Every row gives one point. Any point is a mix of the corners, with weights that add up to 1. It lies inside the corners' shape when no weight is negative. Is each point inside? If not, which corners have a negative weight?

Corners:
(1): [ 0.28 -0.12 -1.06]
(2): [0.23 0.83 0.35]
(3): [-0.26  0.35  0.53]
(4): [ 0.49 -0.85  0.06]
Points:
[-0.13  0.25  0.25] -> inside
[ 0.44 -0.29 -0.02] -> outside (3)
[0.13 0.42 0.68] -> outside (1)
[0.05 0.43 0.18] -> inside
[-0.03  0.48  0.39] -> inside

Corners:
(1): [ 0.36  0.55 -0.05  0.36 -0.26  0.69]
(2): [-0.47 -0.80  0.44 -0.35  0.54 -0.50]
(3): [ 0.46 -0.24 -0.41  0.34  0.44 -0.26]
(4): [-0.20  0.13 -0.67 -0.22  0.16 -0.85]
(5): [ 0.43  0.37  0.81  1.02 -0.19  0.26]
(6): [ 0.22  0.74 -0.05  0.84  0.48  0.30]
(7): [-0.80 -0.91  0.18  0.19  0.14 -0.28]
Points:
[-0.25 -0.41  0.19  0.17  0.09 -0.14] -> outside (6)
[0.55 0.57 0.17 1.03 0.06 0.57] -> outside (2, 4)
[ 0.32  0.94  0.40  1.14 -0.24  0.60] -> outside (2, 3)
[-0.33 -0.19 -0.21  0.14  0.28 -0.25] -> outside (5)
[ 0.24  0.36 -0.12  0.29  0.12 -0.06] -> outside (7)
[-0.19 -0.26  0.31  0.41  0.06 -0.04] -> inside
[-0.34 -0.58  0.12 -0.21  0.36 -0.66] -> outside (1, 6)
[0.40 0.16 0.38 0.48 0.12 0.27] -> outside (4, 7)
[-0.22 -0.25 -0.07 -0.03  0.30 -0.18] -> outside (5)

Corners:
(1): [-1.22 -0.98 -0.39 -0.27 -1.16  0.14 -0.93  0.15 -0.55]
(2): [-1.22 -0.45 -0.95 -0.24 -0.12 -0.56  0.19 -0.77 -0.25]
(3): [ 0.22  0.00  0.71 -0.03  0.80 -0.52 -0.09 -0.05 -0.71]
(4): [ 0.11 -0.16  0.27  0.48  0.50  0.25 -0.17  0.68  0.25]
(5): [ 0.06  0.76  0.95  0.23  0.85  0.06 -0.34  0.16 -0.39]
(6): [-0.98 -0.37 -0.46  0.72 -1.20  0.30 -0.12  0.61 -0.38]
(7): [-0.20  0.17  0.46 -0.01  0.09 -0.14  0.23  0.04 -0.08]
(8): [-0.28  0.08 -0.59 -0.14  0.36  0.50  0.36  0.02  0.02]
(9): [ 0.04  0.20  0.11 -0.23  0.31 -0.22 -0.12  0.92 -0.21]
(10): [ 0.57  0.26  0.01 -0.50  0.61 -0.94 -0.08 -0.73 -0.42]
Points:
[-0.32 -0.21 -0.15 -0.09  0.06 -0.27 -0.01 -0.02 -0.29] -> outside (5)
[ 0.07  0.01  0.13 -0.11  0.35 -0.39 -0.15 -0.11 -0.34] -> inside
[-0.31 -0.17 -0.11 -0.04  0.01 -0.04  0.01  0.11 -0.19] -> outside (5)
[-0.28  0.01  0.34  0.09  0.01 -0.15 -0.13  0.18 -0.26] -> outside (8)
[-1.04 -0.38 -0.43 -0.14 -0.72 -0.26 -0.36 -0.04 -0.43] -> outside (3, 4, 8)
[-0.31 -0.22  0.11  0.08 -0.12  0.03 -0.30  0.33 -0.30] -> outside (2)

Corners:
(1): [-0.10  0.81 -0.14  0.41  0.19 -0.10 -0.11  0.75 -0.19 -0.15 -0.74 -0.16]
(2): [ 0.43  0.16  0.38 -0.24  0.25 -0.25 -0.52  0.12 -0.25 -0.04 -0.35 -0.37]
(3): [ 0.77  0.47  0.21  0.70  0.10 -0.07 -0.17 -0.34  0.33 -1.05  0.43 -0.65]
(4): [ 0.67 -1.35 -1.62 -0.52  0.12 -0.04  0.35 -0.96 -0.02  0.51  0.83 -0.26]
(5): [-0.05  0.58 -0.37 -0.47  0.30  0.36  0.09  2.09 -0.02  0.24  0.05  0.53]
(6): [ 0.37 -0.01  0.36 -0.31  0.06  0.06  0.17 -0.45  0.60 -0.34  0.18  1.21]
(7): [-0.47 -0.28  0.07 -0.17  0.29  0.16 -0.32 -0.41 -0.06 -0.45 -0.12  0.13]
(8): [ 0.28  0.31  0.38  0.03  0.04 -0.28  0.05 -0.30 -0.18  0.11  0.45 -0.03]
(9): [-0.34 -0.02  0.23 -0.35  0.26 -0.25  0.09 -0.08  0.73 -0.84 -0.32 -0.20]
(10): [ 0.34  0.07  0.09  0.80  0.42 -0.46 -0.37  0.37 -0.39  0.64  0.11  0.30]
(11): [ 0.25  0.42  0.44 -0.07  1.20 -0.16  1.68  0.32  0.04 -0.60  0.26 -0.11]
(12): [ 0.38  0.18  0.19  0.35  1.15  0.05  0.17 -0.30  0.08  0.52  0.05 -0.26]
(13): [-0.08  0.74  0.05  0.19  0.64 -0.35  0.02 -0.15 -0.05 -0.55  0.09  0.50]
Points:
[-0.08  0.04  0.13 -0.11  0.31 -0.14  0.01 -0.02  0.28 -0.40 -0.08  0.02] -> inside
[ 0.13  0.19  0.39 -0.13  0.55 -0.07  0.05  0.20  0.14 -0.34 -0.04  0.11] -> outside (1, 4, 8)
[ 0.28  0.39  0.10  0.08  0.50 -0.11  0.29  0.21  0.12 -0.16  0.07  0.12] -> outside (7)
[ 0.23  0.55  0.57  0.31  0.60 -0.32  0.56 -0.31  0.40 -0.56  0.07  0.31] -> outside (2, 4, 5, 7)
[ 0.29  0.70  0.61  0.32  0.94 -0.17  0.63  0.49 -0.22 -0.21  0.23 -0.20] -> outside (1, 4, 6, 9)
[ 0.08  0.25 -0.01 -0.09  0.42 -0.02  0.23  0.12  0.08 -0.34 -0.05 -0.04] -> outside (10)
